Every row gives one point. Each copy is the shape, with its points in the same order, turned, moved and blurred by noise. Some copies are also mirrored. Which?
In the rows, zero is written as 128.

Shape (7 x 3)
[[115  67 134]
 [ 95  73 120]
 [ 94  92 122]
 [ 82 123 146]
 [ 99  80 114]
 [179 155 152]
 [160 173 121]]
Copy 1 (7 x 3)
[[181 126 157]
 [157 107 153]
 [140 112 150]
 [106 131 167]
 [151 108 147]
 [105 207 121]
 [ 89 183  90]]
Copy 1 is: only turned
Copy 2 (7 x 3)
[[161  92 129]
 [148  75 120]
 [128  81 124]
 [101  81 158]
 [142  82 114]
 [103 182 153]
 [ 73 168 129]]
Copy 2 is: only turned
Copy 3 (7 x 3)
[[188  99 168]
 [190 129 183]
 [166 128 171]
 [124 131 186]
 [180 130 170]
 [107  82 102]
 [ 99 122  91]]
Copy 3 is: mirrored
Copy 4 (7 x 3)
[[165  79 112]
 [170  91  96]
 [156 107 100]
 [116 120  96]
 [173 101 104]
 [111 128 196]
 [123 165 176]]
Copy 4 is: only turned

Shape (10 x 4)
[[ 93 109  84 121]
 [ 82 119  94 151]
 [146 116 190  89]
 [132 118 149 144]
 [121 124  74 160]
 [122 116  66 160]
 [197 120 135 109]
 [121 117 118  55]
 [169  73  83 163]
 [ 96  88 156 161]]
Copy 1 (10 x 4)
[[ 94 139 136  96]
 [ 89 160 142 109]
 [189  78 157 131]
 [149 132 129 147]
 [ 79 153 101 125]
 [ 83 154  93 111]
 [158  74  79 131]
 [129  65 165  84]
 [133 156  56 102]
 [158 173 153 125]]
Copy 1 is: mirrored
Copy 2 (10 x 4)
[[114 101  92  84]
 [ 96 116 112  79]
 [174 103 179 163]
 [117 125 152 139]
 [ 92 140  90 103]
 [ 87 132  77 106]
 [154 139 117 191]
 [191  94 112 114]
 [ 79 113  74 168]
 [ 88  89 165 119]]
Copy 2 is: only turned
Copy 3 (10 x 4)
[[ 95  97 107 154]
 [ 79 126 107 165]
 [188 160 144 111]
 [133 160 144 157]
 [ 80 113 149 174]
 [ 75  99 149 178]
 [163 119 200 138]
 [157  87 114  98]
 [122  95 179 213]
 [134 170 108 183]]
Copy 3 is: mirrored
Copy 4 (10 x 4)
[[118 165 107  94]
 [122 149  84 108]
 [133  68 178 112]
 [131 104 124 137]
 [127 171  98 135]
 [120 182  94 134]
 [133 128 193 157]
 [128 129 179  62]
 [ 86 167 129 183]
 [100  90  95 129]]
Copy 4 is: mirrored

Shape (10 x 6)
[[ 99 172 115 158 181  81]
 [120 115  98  66  97 147]
 [146 129  99 175 146 133]
 [107 112 143  46 116 167]
 [161 196 123 146 110 116]
 [ 77 135 166 106 101 162]
 [179 167 140 158 160 117]
 [127 140 116 128 119 111]
 [170 190  91 178 135 115]
 [ 99  85 170  78  88 120]]
Copy 1 (10 x 6)
[[153 211 156 141 151 158]
 [107 111 132 107 113  50]
 [167 138 101 128 151 151]
 [ 77  99 163  69 133  84]
 [119 174 101  92 105 171]
 [ 47 129 159 137 146 114]
 [148 155 120  82 130 192]
 [128 145 127 122 118 127]
 [158 197  81 106 122 175]
 [ 84  80 185 131  98  99]]
Copy 1 is: only turned
Copy 2 (10 x 6)
[[125 167  85 139 186 154]
 [ 88 105 153 106  82 120]
 [159 118  75 115 119 145]
 [100 104 211 122  86 137]
 [157 163 106  81 146  88]
 [133  89 188 113 148 127]
 [177 182  94 123 123 128]
 [123 127 110 115 129 118]
 [163 171  59  76 139 114]
 [118  83 185 165 108  91]]
Copy 2 is: mirrored
Copy 3 (10 x 6)
[[169  97  75 127 151 118]
 [ 53 138 141 114 117 171]
 [126 154  97 165 125 117]
 [ 68 106 173 117 106 197]
 [123 144  68 110  71 130]
 [ 78  70 147 149  83 150]
 [172 159 107 133  84 129]
 [101 127 108 121 117 125]
 [143 170  50 143 102 121]
 [ 59  96 187 100 103 123]]
Copy 3 is: mirrored

Shape (12 x 8)
[[125 121  99  76 136 146 130 159]
 [ 98 102 138  59 139  82 184 161]
 [124  95 134 118 116 154 140 123]
 [155 185 179 105  83 149  91 115]
 [137 125 118  84 200 117 162 171]
 [156 153 176 176  82 104  74  95]
 [127 114 125  96 131 107 164 106]
 [179 159 176 185 101 123 152  88]
 [191  77 163 116 130 149  92 139]
 [115 154 182 178 145 115 106  94]
 [162 122  73  92 139  85 166 137]
 [157 151 167 120 125 122 106  62]]
Copy 1 (12 x 8)
[[152 167 150 121 134 166 142 142]
 [174 183 150 108 131  85 107 185]
 [135 132 171 105 134 131 115 107]
 [ 85 154 160 154  45 173 113  94]
 [131 174 128 137 182 122 138 178]
 [ 77  78 137 135  46 141  78  99]
 [168 145 143 131 125 117  92 131]
 [ 95  70 165 186  82 106  99  94]
 [ 84 124 184 118 145 176  78 132]
 [ 73  99 104 133  89  97 102  88]
 [194 126 140 155 135 145 112 180]
 [110 133 123 161  85 143  70  87]]
Copy 1 is: only turned
Copy 2 (12 x 8)
[[129  99 131 106 128 195 120 100]
 [ 64 101 144 122  72 210 118 152]
 [115  88 135 115 131 127 104 109]
 [161 151 156  44 103 107 127  74]
 [114  90 137 109 115 209 169 167]
 [167 182 170 115 127  64 108 107]
 [ 87 109 157 124 107 148 150 115]
 [152 154 141 126  99  48 163 116]
 [190  61 187 118 106 128 120 114]
 [134 173 160  89 143  75 119 168]
 [109 132 139 160 103 202 168  95]
 [135 149 194  81 122 101 150 103]]
Copy 2 is: mirrored

Shape (13 x 9)
[[101 156 143  78 159 107 122 173 187]
 [118 165 129  77 181 128 102 123 213]
 [102 155  91  86 150 173  81 109 168]
 [135 154 127 124 199 127  48 122 179]
 [172 115 139 151 128 141 153 112  73]
 [208 113 124 144  84 134 129 144 111]
 [143 109 104 154  88  78 153 119 133]
 [162 167 135 154 113 100 150 127  74]
 [150  67 106 207 138 145 177 121 129]
 [ 78 136 151 120 161 151  53 148 172]
 [158 112 146 108 117 135 152 118 149]
 [150  78 145 151 127 115 123  81 105]
 [121 127 102  69 181 111  88 159 143]]
Copy 1 (13 x 9)
[[113 129  74  85 116  95  74 128 183]
 [ 95 178  38  96 118 105 109 141 185]
 [ 63 166  79 118 106 115 139  95 131]
 [106 211  77 118 119 150  87 102 141]
 [178 121 156 138 109 179 164 137 135]
 [192 106 124 170  73 159 129 148  82]
 [198 136 149 125 105  78 141 144 112]
 [170 124 185 108  88 162 135 166 126]
 [199 126 143 156 184 132 177 153  98]
 [ 72 155  93 139 134 118  76  94 160]
 [162 123  98 145  94 122 157 139 162]
 [192 156 157 158 114 132 158  90 143]
 [122 143  66  73 103 130 103  85 144]]
Copy 1 is: only turned
Copy 2 (13 x 9)
[[166  80  94 122 102  71  98  98 108]
 [145  76 114 105 152  72  55  94  97]
 [117 122 122 145 165 119  63 102  68]
 [145  68 107 120 154 129  26 138 123]
 [126 134 165  96 133 168 161 170 162]
 [132 154 109  68 124 188 152 131 166]
 [207 168 116  94 152 139 151 138 148]
 [145 169 142 104 112 126 139 179 182]
 [177 114 138  67 163 185 181 198  98]
 [135  65  74 174 156 120  77 135 103]
 [138 116 131  83 148 127 149 109 141]
 [163 116 160 116 181 176 146 147 167]
 [166  88 135 143  96 131  70  95 106]]
Copy 2 is: only turned
Copy 3 (13 x 9)
[[120  93 150 126 117 156 118 108 215]
 [126  72 167 179 124 132 119  92 186]
 [110 116 169 197 125 169  99  94 128]
 [114  89 117 195 165 109 102  79 157]
 [161 173 110 104 122 104 148 152  84]
 [166 153 112  88 107  97  79 154  93]
 [118 160 123  66  80  96 107  90 116]
 [130 189 101 117  97  87 146 156 135]
 [150 119  82  77  95 126 157  81  58]
 [ 70  85 128 162 169 172 107 106 149]
 [150 117 158  91 117 117 126 134 120]
 [127 155 134  94 152  92 145 101  79]
 [147 141 144 152 158 160 100  85 189]]
Copy 3 is: only turned
Copy 4 (13 x 9)
[[139 190 132  89 122 161 157 146 138]
 [145 194 141  51 130 143 108 152 111]
 [149 149 124  41 103  85 124 138  87]
 [107 162 132  70 128 134  94 187  62]
 [149  77 131 178 154  89  97 115 117]
 [136 118  91 185 148  63  91 144 148]
 [115 118 164 163 113  80 100 139 182]
 [132 124 158 206 134  90 115 108 109]
 [ 81  48 131 132 161 100  74 104 170]
 [114 140 104  70  76 152 130 166  85]
 [167 126 122 128 137 112  93 133 159]
 [146  64 153 148 121 105  75 163 134]
 [140 153 141  83 145 117 169 185 109]]
Copy 4 is: only turned

Shape (15 x 11)
[[125 106 145 139 139  67 107 180 154 126  95]
 [161 114 159 170 105  96  88 169 126 107 178]
 [144 149  64 139 113 142 152 117  81 133 164]
 [ 71  44 151  99 140 116 155 139 205 131  87]
 [151 174  83 187 103 130 136  98 121 151 132]
 [149 109  84 104 140 128 167 138 171 179 114]
 [142 151 125 132 113 118 180 174 144  97 168]
 [128 137  80 127 113 119 176 102 136 115 104]
 [202 115 178 159 114  63 126 158 105  87 151]
 [ 90  76 174 125 204  70 113 161 151 129  98]
 [175 159 144 156 125 155 139 174 139  90 135]
 [113 103 116 110 119 160 167 137 122 165  77]
 [101  86 148 126 167 127 183 112 172 169 104]
 [115  56 122 105 185 125 125 117 181 126  82]
 [174 108 118 204 115 110 161 196 118  89 154]]
Copy 1 (15 x 11)
[[ 79  95 121 186 121 125 166 172 128 121 124]
 [131 113 120 124 133 137 194 125 103 159 169]
 [156 183 106 113  96 104 109  96 105 145  85]
 [ 57  96 145 134 142 178 118 182 203  72  93]
 [125 161  68 141  91 119  94  87  97 161 122]
 [107 168  93 157 147 159 106 159 138 129  54]
 [151 136 114 169 134 150 174  80 134 116  87]
 [120 141 110 153  89 123  86 102 165 129  73]
 [122 108 161 177 121 139 195 110 102 200 148]
 [ 75  70 171 180 128 144 125 193 114  86 121]
 [140  87  94 145 144 131 163  78 107 148  92]
 [ 63 146 122 129 156 112  97 119 143 109  60]
 [ 66 127 133 154 142 186  80 146 142  95  86]
 [ 81  74 143 132 125 160  82 198 155 121  76]
 [108 124 107 141  85 163 216  84 100 163  96]]
Copy 1 is: mirrored
Copy 2 (15 x 11)
[[112 114 129 125 133 113  75 126 166 131  65]
 [ 99 169 146 172 143 121  88 118 189  69 121]
 [ 88 159 118 172  88 135 150 141  93 105 177]
 [186  77 132  92 145  66 128 187 141 141  69]
 [ 70 124 108 199 104  99 123 127 122 139 183]
 [158  86  93 168 114 120 129 139  81 125 108]
 [111 180 102 169 154 115 165 131 135 114 100]
 [103 116  77 149  96  87 157 153 112 143 135]
 [101 186 106 148 113  98  99  76 195  66 102]
 [137 102 174  66 149  92  90 102 141 133  58]
 [120 155 126 183 130 142 164  98 190 133 123]
 [172 119 126 144  80 117 130 161 117 170 126]
 [182  95 133 123 136  58 132 129 102 149 110]
 [157  43 138  93 116  91 136 133 131 121  89]
 [ 91 172 147 214 108 100 146 111 170  90  79]]
Copy 2 is: only turned
Copy 3 (15 x 11)
[[166 143 103  77 147 101 105 116 178  91 105]
 [131 110 145  65 149 134  55 100 166 159 120]
 [ 88 109 116 109  88  96 125 148 114 186 170]
 [154 161 109  92  76 147 170 137 203  70  44]
 [107  85 147 117 124  65 118 152  93 176 117]
 [167 130 122  73  78  95 177 173 146 142 115]
 [129  67 104  99 113 133 116 154 187 151 144]
 [121 123 107 150  94  83 152 159 149 154 115]
 [143 138 149  93 185 131  53 138 200 158 150]
 [151 177  92  66 158 157 135 125 168  50  94]
 [165  66 137 120 118 141  84 142 146 139 148]
 [131 134 149 115  56  96 165 152 146  89 132]
 [126 143 139  88 101 135 183 184 155  85  79]
 [177 189 105 107  96 149 161 140 142  95  73]
 [132  92 114  88 112 119  27 175 169 149 134]]
Copy 3 is: mirrored

Shape (15 x 12)
[[166 165 143 154 155 126 108 112 124 160  87  91]
 [112 155 146  98  88 186  91  83 135 138 157 163]
 [145 127 135 133 121 171 158  97 146  84 185 115]
 [117  98  90 130 187 169 131  95 123 149 168 167]
 [155 117  93 131 136 108 179 128 146 152  86 154]
 [138 141 123 101 161 190  90 181 145 120 176 150]
 [150  79 132 120 115 143 104 182  87 162  99 153]
 [ 74 130  66  74  85 185 170  91 103 156 176 112]
 [ 83  73 120 137  81 156  82 118 169  85 103  69]
 [ 76 102 115 172  97  83  91 178 185  62 138 173]
 [ 98 170 118 165 165 162 123 155 113  60  95 119]
 [ 94 127 162 120 150 124 152 178 176  64 136 168]
 [151 170 140 136  98 114 144 114 163  53 100 130]
 [137 125 163 152 144  85 178 119 171  87 174 152]
 [140 113 143 165 111 184 181 119 162 136 150 108]]
Copy 1 (15 x 12)
[[193 135 135  97 138 114 156 190 147 180 141  99]
 [134 137 121 183  92 102  87 150 156 109 111  82]
 [177 121 122 141 114 155 121  72 143 122 126  82]
 [121 114  91 149 138  79 156  82 159 141 128 135]
 [112  91 153  98 122 124 163 139 114 169 177 117]
 [132 172  88 136 119  94 135 103  93 152  69  79]
 [105 144 120 153 118 144 138 170  94 208 111 156]
 [ 83 154  69 121  90 146  82 105 182  93 171 125]
 [164  91 136  89  59 152  52 123 164 189  73 136]
 [136  91 210  94  77 103  99  95  71 131  54 158]
 [211 157 133  90  98  80  98  99  86 174 142 133]
 [155  91 146 109 133 103  90  89  41 133 100 103]
 [197  96 180 110  67 133 117 128  90 132 147  77]
 [174  71 174 118 155 146 142  89  92  99 120 104]
 [143 127 156 127 150 164 108  85 157 167 141  80]]
Copy 1 is: mirrored
Copy 2 (15 x 12)
[[ 75 141  91 144 163  94 139 114 142 147 132 139]
 [127 125 158 129 108 106  51 184 125 114 171 135]
 [150 159 167  90 138 104 124 190 103 122  96 129]
 [114 191 135  71  90 150 117 135 125  90 153  92]
 [126 117  91 108 132 170 187 149 131 137 153 124]
 [154 135 168  85 102  94 104  88 105  85 144 155]
 [101  69 116  90 109 167 102  88 107 143 132 128]
 [155 165 175 136 145 221  79 184 139  88 135 143]
 [175  95 138 125 224 118  81 141  93 122 135  59]
 [214  70 154 134 107 100 151 119  88 145 158  33]
 [132 148 123 170 137 101 149 114  38 102 119 112]
 [222 115 105 111  88  91 146 132  71 124 126 114]
 [153  89 117 152 145  79 170 192  94 129 121 128]
 [188 143 114  98  93  92 171 172 127 166 100 103]
 [150 162 150  77 162 134 126 165  94 171 130 143]]
Copy 2 is: only turned

Shape (15 x 12)
[[155 143 178 109 139 157 110 138 119  99 138 109]
 [152 114 161 167 120 185 161 173 124 107 135 130]
 [141 168  62 117 167 129  98 135 161 214 144 138]
 [116 183 156 129 123 154 157 145 114  90 130 104]
 [120 120 159  77 122 164 157 145  98 126 142 113]
 [160 145  98 120 112 162 141  89  93 142 144 123]
 [127 107 146 113 146 121 144  76 109 122 103 122]
 [139 135 155 115 138 158 131 166  74  95 149 145]
 [160 123 139 131 106  93 140 121  88 153 140  92]
 [117 135 146 131 102 171 142 174 103 133 102 116]
 [176 141  13  93 150 109 132 142 177 176 135 111]
 [134 147   7 110 146  79  96 124 155 171 138 153]
 [137 123 148 104  76 122 131  97 136 129 151 136]
 [125 112 105 124 114 149  96 119 115 125 138  85]
 [104 127 150 137 143 160 158 147 114 115 178 107]]
Copy 1 (15 x 12)
[[102 102 127 112 159 113 153 126 150  98 149 181]
 [110 139 136 148 135 149 155 136  78 105 158 188]
 [188 116 144 128 187 116  64 123 145 188 127 114]
 [133 156  97 118 159 107 177 123 127  84 137 155]
 [ 74 125 103 131 184 122 160 163 127 119 135 142]
 [113 128  99  62 154 149 121 123 116 152 135 127]
 [ 97 101 128 105 138 153 172 123 150 136  85 123]
 [ 99  96  80 127 154 110 142 144 101 105 138 180]
 [ 87 100 127 111 154 111 151  76 107 140 143 102]
 [118 129 120 143 154 132 140 153  98  84 147 125]
 [196 113 131 118 153 125 113 131 155 238 180  89]
 [196 107 104 122 123 102  77 120 154 225 125  82]
 [ 71 145 135  95 123  94 136 135 142 143 119 127]
 [101 119 105 125 134 147 110 114 161 123 158 117]
 [ 94 152  93 158 173 131 146 110 119 124 133 173]]
Copy 1 is: only turned
Copy 2 (15 x 12)
[[138 151  78 136 124 154 108 124 124 116 101 145]
 [151  87 120 156  94 153 125  87 142  92 118 120]
 [131 207 147  71 133  98 187  97 179 150 120  68]
 [138 144 109 169 131 149 155 145 118  90 139 143]
 [139 127 112 136 144 105 123 130 118  85  82 146]
 [129 145 113  96 157 101 147  77 114 105 152 135]
 [ 96 136 146 109 177 136  95 125 109 124 129 133]
 [144 113  88 144 126 114 117 129 160 110 120 164]
 [120 148 110 143 147  80  91 107 103 122 150  90]
 [171 127 142 171 127 123 139 106 126 117 108 136]
 [ 64 217 146 106 133  74 185  52 175 121 107  72]
 [ 60 208 164  88 129  63 187  91 178 180 141  97]
 [112 149 133 103 100  96 111 116  78 113 128 137]
 [112 138 104 127 147 111 152  88  99 161 106 123]
 [125  90  98 132 128 129 155 146 128  99 110 113]]
Copy 2 is: only turned
Copy 3 (15 x 12)
[[137 146 145 124 138 129  90 200 151 143 114 137]
 [142 134 137 155  93 199 106 159 132 155 131 146]
 [141  59 180 109 186 156 145  88 185  82  83 126]
 [145 131  96 122 113 135 133 186 169 129 123 168]
 [154 159 117 116 107 146 122 174 156 142  69 106]
 [115 138 121  87 166 165 132 148 117  99  77 149]
 [125 165 128 121 167 106 142 130 122 161 105 123]
 [105 141 126 151 105 152  99 182 161 135  75 143]
 [150 163  91 135 191 152  96 124 155 120  97 143]
 [138 115  96 133 113 178 124 165 169 147 114 108]
 [176  56 159 139 189 148 143  97 119  37  68 117]
 [119  50 147 126 176 116 133  55 145  45  77 118]
 [149 144 115  79 134 125  79 118 127 131 102 136]
 [117 144 130 111 155 145 119 150 140  88 128  99]
 [138 174 137 131  95 157 130 153 170 115 109 150]]
Copy 3 is: mirrored

Shape (15 x 12)
[[126 150 134  87 147 169 112  86 153 114 103 106]
 [155  85  96  77 125  97 100 183 111  63 119 149]
 [168 113  94  76 115  88 129 159 147 121 182 150]
 [103  89 153 149 182  83 135 151  69 125 165 142]
 [162 149 149 164 132 175 112  82  71  68 179  75]
 [162 160  92 135 135 135  78 175  58 129 122  97]
 [146  77 184 102 156 177 173 156 155 123 188 131]
 [ 59 139 167 124 153 169  91  88  59 131 133 158]
 [157 144 118 101 150 152  99  87 160 141  95 117]
 [173 144  94  84 117 117 110 104  87 119 104 107]
 [120 147 104 114 151 147 164 118 144 134 123 177]
 [102 145 191 180  99 127 100  87 161 106 141 156]
 [ 76 100  72  94 166 176 141 134 161 163 141 151]
 [127 164 143 135 100  94 151 100  69 103 132  73]
 [142  89 134 156 100 128 173 109 156 172 148 150]]
Copy 1 (15 x 12)
[[116  94 167 204 126 129 169 117 127 156 140 141]
 [151 106 143 157 133  31  80 119 163 130  96 114]
 [178 148 116 134 102  97  92 112 157 178  91 138]
 [142 180  82 143 141  95 139 156 121  91 109  67]
 [ 75 173 146 177 138 114 129 201 128 126 189 175]
 [ 99 171 177 159 152  91 124 146 123  91  67 177]
 [166 154 131 210  45 136  99 156 121 159 152  80]
 [120 126 114 172 111 115 220 138 131  42 141 136]
 [114 106 181 180 135 127 183 121 129 183 103 135]
 [132 100 152 172 168  97 137 149 136 152  89 181]
 [115  95 123 157 102 157 146 125 177 137  90 106]
 [ 95 107 130  90  75 128 188 143 103 129 175 105]
 [167 127 172 181 104 166 159  83 195 122 107  90]
 [110 119 110 142 183 136 110 162  87 114 146 168]
 [161 111 150 113 105 176 138 171 130 165 114  92]]
Copy 1 is: only turned
Copy 2 (15 x 12)
[[185 130 136 154  71 118 122 115 136 134 160 164]
 [100 103 135 195 165 115 196 170 156 142 173 154]
 [142 114  87 157 132 119 213 201 153 166 137 135]
 [ 71  96  91 103 162 155 112 172 104 134 116 157]
 [132 151 127 166  88 181  59 201 147  81 167 135]
 [116 129 164 108 139 152 163 160 160  72 182  99]
 [183 115  50 160 151 118 103 183  68 168 169 145]
 [153  76 157 105 130 185  62 118 147 130 112 166]
 [188 164 133 142  89 124 152 114 137 128 144 159]
 [132 160 167 131  99 129 160 154 169 141 169 147]
 [183 120  99 110 133  89 130 148 161 132 122 183]
 [173 106 149 170  98 140  98 179  98  93  50 174]
 [178  99  65 126 142  89 122  89 166 159 126 123]
 [ 99 129 171 114  65 124 105 215 144 133 138 137]
 [177 162  97 133 141  86 120 188 113 160  72 133]]
Copy 2 is: only turned
Copy 3 (15 x 12)
[[149 128 175 108  95 121 146 143 182 115 124 110]
 [ 82  46  83 129 104  82  93 133 146 107  81  79]
 [119  62  85 172  96 157  91 162 129 141  99  77]
 [ 93  96 105 142 188 114  63 155 121 108 107 175]
 [153  67 218 127 122 121 127  87  84  98 118 167]
 [ 92 101 127 146  87  80 120 140  70  59 143 122]
 [147  63 102 140 152 203 136 134 179  95  88 165]
 [125 162 188 156 190  76 130 146 144  85  85 147]
 [152 118 150 117  76 107 155 175 167 133 137 119]
 [158  93 141 129  90  76 106 146 116 100 142  79]
 [154 158 109 124 104 135 119 158 144 132  73 119]
 [112 136 160 140 167 126 176  94 134 194 109 142]
 [129 163 113 174  80 141 105 172 202  99  71 143]
 [146 111 157 128 145 107  78  81  98 115 172 110]
 [178 119  77 175 123 142 130 124 147 167 116 161]]
Copy 3 is: only turned
Copy 4 (15 x 12)
[[181 151 128 155  72 160 109 105  93 141 119 104]
 [125 140 194  74  93 114  19 116 135  98 124 120]
 [122 125 175 115 119 176  59  83 191 109 131 115]
 [ 87  75 121  73 120 110 111 130 131  85 192  96]
 [184  93 140  68  84 136 163 108 128 206 110  52]
 [101  89 142  88  71 132  79 179 143 155  83 117]
 [124 112 129  87 156 195  89  53  91 145 194 123]
 [187 102  65  85 118 126 138 163  85  98 131  82]
 [170 161 136 146  56 177 118 118 118 135 132 137]
 [177 103 160 148  69 129  91 130 159 145 102 125]
 [139 134 158 129 134 175 140 110 119  82 117 145]
 [158 199  82  71 114 116 168  95 144 128 138 117]
 [128 150 145 149 154 210  94 161  96  78 155 109]
 [133 103 115 134 105  76 133 124 172 170 112  86]
 [132 142 135 120 157 161 139 119 166 136 186 167]]
Copy 4 is: mirrored

Shape (15 x 12)
[[136  96 171 159 132 125 169 129 141 150 197 127]
 [115  70 125  90 133 124 154 132 142 151 137  99]
 [143 169 135 143 126 125 154 194 102 131 105 132]
 [ 92 131  84 198 100 105 145  46 119 128 142 123]
 [117 133 176 180 109 123 140 132  95 202  91 150]
 [131 173 161  94 142  73 184 142 143 170 176 149]
 [141 128 129 106 167 189 172 126  92 166 127 147]
 [150 115 130 117  84 176 181 133 140 133 101  65]
 [ 99 134 130  81 169 127 233  57 162 163 113 132]
 [121 136 141 144  87 163 204 131  95 118  97 178]
 [135 174 131 188 105 109  92 123 137 145 114  91]
 [182  83 105 118 160 147 194 133 159  99 127 125]
 [106 127 119 163 124 111 189 110 107 101 147  57]
 [115 170 168  96 155  74 144  81  70 133 135 114]
 [ 89 170 158 137 157  83  84 147 128  85 132 132]]
Copy 1 (15 x 12)
[[145  99  86 127 133  95 104 134 182 134 179 103]
 [123  93 128 126  93 124 145  87 174 159 168 154]
 [147 131  90 121 170 118 161 105 176 145  58 120]
 [116 123 161 141 146 153  97 220 139 164 137 149]
 [152 117  41 112 104 135 152 178 154 126  85 138]
 [169 177  78 194 119 109 132 101 186 155 144 108]
 [126 145 104  94 110  61 161 107 123 130 118 131]
 [142 130 118  50 149 136 130  91 169 170 141 181]
 [116 191 112 166 107  96 151 118 132 140 196 210]
 [100 154  71  96 177 136 171 137 115 150 125 131]
 [170 120 129 119 143 160  83 157 187 132  60 148]
 [ 74 134 140 101 158  93 141  79 194 116 160 146]
 [134  99 133 129 184 101  94 148 169 196 138 179]
 [121 145  87 189  99 102  82 123 128 191  91 154]
 [152  93 118 206 150 148  93  95 138 128  67 120]]
Copy 1 is: only turned
Copy 2 (15 x 12)
[[156 176 108  94 180 113 149  64 123 123 136 153]
 [152 129 131 121 138  87 162 128 123 141 165 189]
 [121 111 102 109 101 134 112 114 157 147 125  78]
 [140 142 114 120 197 115 152 161  37 162  72 121]
 [120 144  76  99 138 116 150 110  78 140 183  56]
 [122 110 153  90 162  85 169  42 153 160 120 109]
 [177  92  82 119 110 165 180  94 123 147 146 140]
 [ 93  92  75 140 132 138 111 121 107 142 145 196]
 [116  62 107 115 140  80 243  72  81 140 100 179]
 [125  84  40 147 163 134 163 124 133 118 114  88]
 [ 96 147 136 125 128 139  93 128  60 164 118  99]
 [140 142  85 163 105 115 163 107 152 155 101 196]
 [116 119 103  68 162 117 129 150 106 141  80 168]
 [100 104 164  58 150 149 215 123 127 162 120 113]
 [125 151 208 112 126 128 145 145 130 108  99  81]]
Copy 2 is: only turned
Copy 3 (15 x 12)
[[ 81 143 107 130 115 132 181 122 141  80 127 129]
 [148  90  79 111  74 118 184 123 149 134 117 131]
 [124 116 166 133  90  76 132 188 176 146 163 162]
 [160 196 125 167 107 162 141 111 127 182 153  80]
 [131 128 137 108 189 116 147 172 172 128 179 108]
 [ 62  84 108 170  98 122 141 196 126 112 126 125]
 [120 140  63 107 108  43 136 163 119 135 148 156]
 [131 127 121  82  61  95 218 132 134 158 188 132]
 [123  74  50 170  89  96 143 125  63 144 177  98]
 [ 99 148 117 132 100  43 146 137 175 153 206  95]
 [153 152 194 111 121 157 140 160 134 165 149 131]
 [142 130 112 120  23  65 158 125 117  86 148 127]
 [137 165 137 185  72 130 205 110 140 150 165 154]
 [114  99 135 198 137  83 162 161 106 182  95 134]
 [133  99 187 153 117 134  92 115 155 163  94 161]]
Copy 3 is: mirrored
